Each row is a point. The window is the flat piece filled in between its corners: a triangle in 3 columns, a solid with four corners in 4, and so on. A path goes straight from each point to the next, and from the last back to the first. After which points does the path pass through the window?
(in the rows, 128 means zero)

Window (4 x 4):
[[144 119  78 126]
 [152 175 193 153]
 [158  65 125 119]
 [ 84 182 110 138]]
Path:
(1): [132 158 216 201]
(2): [142 184 216 132]
(3): [134 168 112 105]
(4): [131 141 113 181]
(5): [160  93 143 189]
(6): [183 112 158 117]
(7): [149 179 181 109]
(8): [150 140 171 208]
(9): [138  93 111 158]
(10): [148 115 113  84]
(11): [151 112 117  66]
(12): [148  84 104 167]
Through the window after points: 7, 9, 11

Window (4 x 4):
[[ 98 131 179  77]
 [149 227 117  92]
 [ 88  99  84 112]
 [120  60 103 121]]
Path:
(1): [146  63  85  69]
(2): [129 109  82  80]
(3): [111 122 114 154]
(4): [111 121 165 135]
(5): [139 104 128  57]
(6): [124 140 157  49]
(7): [ 98 150 184 125]
(8): [ 91  77 128 169]
Through the window after points: 8

Window (6 x 6):
[[180 119 122 103 221 110]
 [ 92 148 111 153 162 127]
 [163 139 148 101   7 140]
 [ 90  75 175  70 134 141]
 [ 90  88  85 173 142 138]
 [134 122 187 156 164 114]]
Path:
(1): [144 114 143 106 112 107]
(2): [160 141 142 108 121 187]
(3): [110 127 154 153 213 162]
(4): [103  95 141 134 188  67]
(5): [111  80 147 106 141  97]
(6): [131  82 156 110 138 185]
(7): [126 143 125 143 164 175]
(8): [121 134 123 154 152  71]
(9): [124 127 142  99 135  70]
(10): [137 131 162 113 115 180]
(11): [156 150 133 138 130 178]
(12): [143 132 126 140 132  79]
Through the window after points: 1

Window (6 x 6):
[[150 113 176 107 197  86]
 [ 99 197 120 187 126 166]
 [221 179 118  64 173 119]
 [122  18 122  85 149 104]
 [117 110 147 108  80 137]
 [134  90 166 186 143 108]]
Path:
(1): [185 186 137 114 158  96]
(2): [182 150 173  93 178 184]
(3): [163  62 162 108 144 145]
(4): [138  85 136  93 131  82]
(5): [127  74 120 136 119  32]
(6): [131  77 155 133 145 142]
(7): [167 138 163 117 167 157]
(8): [154 160  91 136 178  80]
(9): [134 127 134 121  97  85]
(10): [155 104 150  92 155 184]
(11): [140  55 153 130 160 128]
(12): [119 125 130  83 151  36]
(13): [100 113 118 141 138  66]
(14): [160  98 171 142 152 180]
(15): [132  95 209 153 112 198]
(16): [131  93 114 147 148  55]
Through the window after points: 5, 9, 11, 13, 15

Window (8 x 8):
[[195 129 145 225 164 222 182 160]
 [121 126  84 131  90  81 210  78]
 [125 204 177  92  88 127 148 132]
 [160 142 112 176  62 115  78 126]
 [219 115 188 119 168 139  86 117]
 [136 238 140 136 100  88 136 142]
 [111 110 203 172 179 123 201 102]
 [138 100 147  81 196 131 126 121]]
Path:
(1): [160 108 193 138 163 110 175 148]
(2): [124 161 157 135 168 166 135  46]
(3): [122 141 156 137 142 141 119  58]
(4): [164 132 147 119 100  47 175 169]
(5): [164 106 141 149 118 112 135 135]
(6): [141 124 150 160 121 167 105  67]
(7): [150 193  90 122 141 145  93  52]
(8): [149 145 138 114  95 101 171 158]
(9): [144 130 150 106 129  95 205 178]
(10): [106 178 159 168 137 151 117  72]
(11): [111 151 133 126 127 152 137  43]
(12): [171 108 134 146 102  90 159 179]
Through the window after points: none

Window (8 x 8):
[[100 162 106 111 137 156 174 134]
 [ 81 137 132 154 149  70 152 140]
 [228 178 102 141 138 116 116  85]
 [182 142  19 135 120 133  97 100]
 [ 84 100 159 163 151 138 100 183]
 [ 79 132 146 158  98 131 116 124]
 [155  33 140 112 109 216 187 126]
 [240  79 178  54 127 122  90 114]]
Path:
(1): [153 132 120 174  42 107 142 158]
(2): [111 118 124 131 183 109 104 104]
(3): [103  77 145 120 167 163 122  56]
(4): [138 127  89 118  83 137 160 215]
(5): [144 121 135 176  80  98 147 176]
(6): [ 74 146 111 112 152 160 104  72]
(7): [ 91  84 158 137 192 154 124  94]
(8): [143 125 126 142  72 118 134 199]
Through the window after points: 5, 7
